Every row gives one point. Examples show where two turns around zero, p and q, send a point. Where does a point land after both, in the order given? Backwards means that the second turn is done in reverse. Each puzzle has new turns, and all numbers are rounded.
In the rows, zero is written as 128.

Turn p:
[180 135] => [163 167]
[ 70 146] => [ 72 104]
[138  77] => [169  96]
[123 153] => [108 144]
Turn q:
[ 87 153] => [104 169]
[186 160] => [194 129]
[136  80] => [112  82]
[103 118] => [101 131]
Where do these land?
q, then p backwards: [144 164] => [167 126]
q, then p: [114 160] => [107 156]
p, then q: [126  60] => [141  61]

Turn p:
[ 95 120 138] => [102 142 147]
[151 135  64] => [131 124  60]
[114 154 207] => [157 150 204]
[151 104 103] => [122  97 101]
Turn q:
[122  87  80] => [129  68 107]
[139 167 135] => [126 166 114]
[129 149 171] => [129 167 155]
[190 136 150] => [186 159 125]
[ 60 101 103] => [ 70  78 139]
Where do these land?
p, then q backwards: [126  58 171] => [ 70  70 137]
p, then q: [109 157 103] => [110 147  94]
q, then p: [122 182 126] => [131 178 107]
p, then q backwards: [153 175 107] => [181 147 118]
q, then p: [130  68 132] => [122  75 156]

Turn p:
[111  82 149  96] => [106  87 165 110]
[109 201  94 142] => [122 205  94 125]
[151 102  98 155] => [144  99  87 127]
[105  88 158 162] => [ 94  88 129 166]
[146 189 168 148] => [153 179 145 178]
[146 105 101  65] => [149 110 147  62]
Turn q:
[174 108 133 190] => [179 141  92 176]
[142 111  87 112] => [154 122 116  88]
[ 54 174 126  96] => [ 43 139 144  97]
[185 131 144 144] => [177 146 142 157]
[ 86 115 151  98] => [ 88  90 146 123]
Where do these land?
p, then q: [118 142 128 151] => [118 147 109 127]
p, then q: [143 167 148 115] => [132 161 151 154]
p, then q: [164 115 148 172] => [167 132  86 149]
p, then q: [150  80  42 173] => [173 107  83  40]
q, then p: [126 123 139  92] => [121 109 159 134]
p, then q: [ 67 141 162  66] => [ 56 110 178 157]

Turn p:
[108 159 132 152  73 113] => [ 97 147 133 171  85 119]
[ 84 127 172  96 163  91] => [ 97 154 185  83 146 145]
[176 120 142 127 225 140] => [180 140 124  98 219 132]
[179 121 124  91 117 147] => [182 124 113 105 108 107]
[154 100 122 107 126  92] => [135 108 145 104 130  84]
[106 118 118 175  98 170] => [121  99 110 180 111 165]
[ 89 150  87 147  95 142] => [ 84 124  88 153  97 143]
Turn q:
[148 182 133 115 152 143] => [130 184 143 113 143 151]
[ 94  92  74 171 159 152] => [ 65  92  84 151 157 143]
[136 128  88 104 164 192] => [105 126 109  94 159 195]
[ 87 107 152  78 109 112] => [130 104 132  79  85  98]
[138 153  79 101 138 100] => [143 149 100  99 173 108]
[136 171 176 107 120  84] => [156 174 168 116 108  88]
[176  87 174 180 137 163] => [129  95 183 190 125 174]
[108 135 125 159  77 100] => [145 131  96 164  99  91]
[129  97 151 138  95 107] => [149  97 138 148 103 105]
Where do these land?
p, then q: [137 114 158 164 126 165] => [125 120 147 170 135 168]
p, then q backwards: [135  81 143 199 140  84] => [162  77 135 177 170  88]
p, then q: [135 152 103 110  39 170] => [193 115  58 167 109 127]
q, then p: [ 73 122 126 127 150 176] => [ 92 110 113 113  85 173]
p, then q: [128 108 143  85 132  88] => [146 126 160  89 105 101]
q, then p: [143 191 120 113 152 103] => [124 198 116 112 145 118]
q, then p: [145 128 103  98 157 109] => [135 142 132  84 156 128]

Turn p:
[120 139  84 157 148 153  99  84] => [154 109  86 141 178 149 106 109]
[103 146 140  92 111 124  99 136] => [108 127 117  85 129 105 113 150]
[181 131 116 194 143 101 100  96] => [194 133 124 182 126 151  81 127]
[117  98 153  68 158  91 110 114] => [142  72 162  92 117  84 130 143]
[ 85 130 149 107 144 120 134 168] => [ 85 124 153 120 142 100 145 158]
[167 131 102 203 142 169 140  80] => [168 140 114 176 156 195 112  79]
[ 86 114 149 122 110 102 137 132] => [ 92 123 142 128 118  87 117 118]
[138 127 175 106 105 125 146 135] => [113 145 163 100  94 126 127 123]
[142 158  98 161 132 197 146 163] => [110 167 101 145 159 194 161 136]
[126  99 114 114 101 143 127 164] => [ 95 117 105 129  96 137 150 140]
[143 135 129  84 113  83 170 136] => [146 150 143 110  92  81 166 124]
Turn q:
[114 145 144 113 106 136 147 149] => [122 122 149 111 104 134 130 158]
[110 149 133 134 177 152  87 123] => [113 176 122 144 175 143 121 143]
[133  94 114  92 140 142  88 118] => [118 108 112 122 174 130  86 119]
[102 144 134 120 179 101 102 132] => [ 98 174 125 135 154  94 120 135]
[ 93 134 135 123  91 114 135  82] => [ 78 100 142 154 103 138 137 118]
[109  91  46 225 105 136 142 105] => [146 110  22 176  92 158 173  99]
[170 134 148 139  95 111 122 152] => [169 131 153 126  93 126 104 115]
[112 153 139  94 117 123 113 134] => [ 97 137 151 112 122 131 104 140]
[181 148 153 147  93 127 208 113] => [171 100 180 112  85 138 190 103]
[159  80 161 125 122 137 150 145] => [178  86 146 130 138 108 125 140]
[125 137 102  96 183 128 113 156] => [118 164 106  87 168 107 117 138]
Where do these land?
q, then p: [115 171 157 137 177 149 102 149] => [128 177 151 119 171 136 133 173]
q, then p backwards: [107 151 112  85 119 163 120 117] => [111 130 154 120 126 181 106 144]
q, then p: [157 115 113 129 140  87 177  88] => [156 117 152 133 112  92 135  65]
q, then p: [131  89 109 146 141 108 171 175] => [163 136 109 148  78  98 165 136]
p, then q: [ 86 113 155 132 131 119  86 116] => [113 130 110 157 148 100  83 140]
p, then q: [ 86 120 138 115 112 153 177 150] => [ 74 117 137 139 119 116 170 154]
q, then p backwards: [135 155 115 112  96 151 121 119] => [145 117 155 128 116 167 120 124]
p, then q backwards: [185  96 171 157  89 164 162 173] => [111 211 137 163  65 139 125 107]
p, then q: [144 181 107 173 148 100  85 134] => [173 201 108 114 133 133 107 115]
q, then p: [105 107 117 127 148 138 115 101] => [125 108 125 157 161 124 138 125]
q, then p: [157 112 115  94 107  76  92  86] => [146  79 122 116 139 104  64  97]

Turn p:
[137 117 122 137 127 181 118 160 108] => [147 126  89 119 105 166 122 133 102]
[126 149 119 121 139 118 141 160 143] => [124 123 136 103 143 131 143 159 123]
[114 142 148 130 117 118 147 125 124] => [121 148 151 139 128 120 130 136 115]
[140 126 143 140 137 115  97 123 164] => [149 125 135 131 142 130 109 138 171]
[148 129 127 133 123 136 111 100 106] => [145 138 107 137 121 110 124 101 131]
[113 132 120 139 125 128 118  75 120] => [117 153 127 143 124 119 135  86 150]
[160 117 119 140 117 150 108 133 163] => [161 110 116 123 102 140 126 139 161]
[113 121 123 128 125 108 148 156 112] => [ 98 120 126 131 134 124 129 151 104]
[119 128 133 124 145 111 153 103 125] => [117 127 148 146 148 118 146 112 124]
[109 118 124  87 128 116 137 145 115] => [102 108 143 107 134 124 116 123  99]
Turn q:
[136 148 112 116 135 118 119 149 144] => [141 148 130 106 150 123 126 142 130]
[141 121 130 144 225 132 122 119 127] => [130 112 146 132 192 156 149  88  78]
[146 140 113 122 113 119 162 116 118] => [156 130 140 124 102 118 153 127 135]
[146 114 113 127 119 133 143 117 127] => [155 125 129 140 112 136 131 126 129]
[136 136 126 141 110 127 107 139 125] => [125 150 117 134 125 111 113 134 123]
[102 131 150 117 113 119 121 203 138] => [ 99 119 122 106 145 107 108 197 125]
[119 138 170 126 111 163 116 113 123] => [ 85 136 151 155 114 132 115 124 146]
[104 120 112 126 141 134 115 126 115] => [114 130 105 120 131 151 135 123 120]
[137 117 130 114 124 119 118 114 124] => [134 127 133 119 115 135 111 115 125]
[112 129 138 131 113 114 132 116 127] => [117 117 121 122 115 115 128 119 142]
[128 122 124 135 118 136 135 106 146] => [139 123 124 144 125 131 127 115 151]
[130 123 120 138 113 120 146 119 122] => [141 120 120 134 109 118 139 125 132]
Where do these land?
q, then p backwards: [117  91 114 102 128 151 110 128 109] => [105 105 130 137 125 167 119 158 127]
p, then q: [125 144 157 156 141 143 114 133 131] => [131 163 144 144 153 123 137 133 121]
q, then p: [142 131 100 130 155 110 153 110 111] => [145 113 132 146 119 103 154 108 101]
p, then q: [119  97 115 107 108 145 105 102 146] => [126 126 120 143 110 139  92 107 166]
q, then p: [139 143 136 156 141 104 152 122 119] => [116 117 137 159 144  98 138 126 119]
p, then q: [125 132 130 146 136 116 105 151 159] => [131 134 132 128 165 138 112 155 133]
q, then p: [156 148 159 120 124 124 116 118 144] => [144 148 148 136 151 117 101 128 144]
q, then p: [125 139 123 109 109 104 121 102 120] => [130 128 154 112 108 105 123 113 139]
p, then q: [116 146  98 133 145 137 144 143 115] => [129 122 131 117 120 150 166 144 131]
p, then q: [114 115 153 117 116 129 161 131 132] => [ 95 117 131 148 112 112 124 132 112]
q, then p: [126 133 151 112 111 129 152 154 116] => [115 123 142 131 121 131 102 160 109]
p, then q: [131 118 100 147 121 143 105 140 135] => [148 141 109 131 130 146 123 147 152]

Turn p:
[ 55 138 120 146 129  82 183 161 128 104 172] => [ 89 112  91 105 125 152 130  77 183 128 196]
[108 156 184 127 204 104 123 169 155 105 151] => [ 62 159 162 144 173 124 129 134 130 122 201]
[134 149 138 118 147 162 154 108 155 225 154] => [109 175 152 127  54 133 121  97  62 135 129]
[ 80 124 137 184 140 157 123 127  91 180 133] => [ 90  96  80 134  99 116 115 120  72 164 142]
[137 111 132 117 156 149 131 101 147 120 145] => [131 144 156 142 121 134  86 134 130 137 129]
[123 112 139 164 198 144 147 184 139 150 125] => [ 95 135 148 167 138 103 143 103 109 190 174]
[128 103  58 114 129 103 101  83 109 134  62] => [173 142  90 100 140  59 107 130 146 141  68]
[172  92 203 107 107  84 114 110 127 156 127] => [148 102 186 104  96  92 142 178 110  84 152]
[165 125 143 181  72 163  99  99 160 130 119] => [114  77 153 163 103 138 132 142 113 107  55]
[137 152  45 102  91 110 125 131  96  83 162] => [188 146  64 141 148 162 130 105 175  91 115]
[129 124 112  69  77 152 117 140 131 106 140] => [162 150 118 117 117 181 148 165 158 123 107]
[157 116 147 139 122 118 130 105  80  81  48] => [166  74 144  91 198  99 124 145 117 136  99]
[140 163 106  96  92 135 117 147 146  90 125] => [139 152 123 129 153 169 158 134 158 105  96]
Turn q:
[163  89  93  69 148 159 125 224 141 153 111] => [ 88 164 106 174 201 142  95 198 143 160 158]
[156 134 128 139 119 101 134 100 109 142 102] => [152 122 127 128 136 119 172 117 107 146 114]
[101 188 153 174 173 112 114  85 131 100 110] => [160 102 151 164  77 135 149  83 109  69 123]
[114 129 148 164 131 107 182 143 113 119 116] => [133 121 112 115 125 126 178 115 160 102 161]
[ 66 175 109 170 160 115 132 108  91 128 155] => [155 110 109 107  79 168 127  99  92  77 163]
[165  48  91  71 129 103  92 165 137 133 132] => [150 174 122 135 190  88  77 177 127 178 138]
[ 95 103 134  92 133 140 134 116 142 110  99] => [103 152 150 119 145  98 121 140 121  89 119]
[114 167 167 176 129 132 113 124  91  68 137] => [160 139 164 129  63 165 151 104 160 102 130]
[182 128 158  85  97 132 118 128 157 203 124] => [ 91  85 148 138 189 122 127 122 117 198 103]
[ 59 156 136 215 105 148 106 102 101 133 117] => [124  95 152  98  27 139 160 130  99 105 158]
[149 146  96  87  92 141 138 111 122 115 129] => [106 168 109 116 137 141 128 116 112 148  84]
[147 130 105 112  75 104 121 133 207 140 148] => [ 88 128  99 140 126  76  92  90 133 185 116]
[ 92 139 195 138 162 125 148 112  79 107 167] => [164 104 167  86 127 171 132 101 162  71 140]
[189  60  81 101 138 172 135 140 171 142 144] => [115 127  77 143 169 100  85 200 149 160  85]
Where do these land?
q, then p backwards: [155 113 127 139 127 116 103 104 133 169 113] => [149 101 139 151 132 149 123 136 102 138  93]
q, then p: [170 113 111 160 176 176 116 125 135 147 159] => [144 113 127 181 125 105 171 145 144 179 103]
p, then q: [164  80 154  94 110  62 178 121 163  81  82] => [120 106 168 157 201  75 106  87 192 126 100]
p, then q: [127 150 153 126 177 166  91 160 127 175 137] => [136 117 120  99 103 193 153 113 115 121 179]
p, then q: [153  99 134  96  53 120 119  82 180  74  75] => [ 76 153 179 197 175  69 149 144 169 122 123]
p, then q: [ 94 122 155 158 141 138 125  92 122 137 171] => [134 146 154  95  89 128  90 149 114 145 146]
p, then q: [ 75 113 109 133 169 168 117 144  99 146 136] => [125 105  98 115 116 159 107 139  71 157 159]
q, then p: [150  72 141 127  71 142 106 123 129 136 171] => [121 180 143 105  89  96 177 163 120 126 128]
p, then q: [107 182 141 130 143 131 124 148  67  85 107] => [159 132  96 138 156 165  94 166 111  73 126]
q, then p: [111 157 103 104 165 120  96 133 114 125 162] => [141 123 106 168 150 141 108 160  95 116 104]
q, then p backwards: [ 63 181 110 176 155  72 152 196 117  83 108] => [131 152 113 112 144  70 153 179 118 164 238]
q, then p backwards: [163 132  98 105  64  74 200 115 134 134  76] => [102 177  79 136 149 106 122 198 122 163  57]
p, then q: [132 150 128 115 114 179 137 121 144 171 166] => [ 96 136 145 102  88 168 161 138 118 144 109]
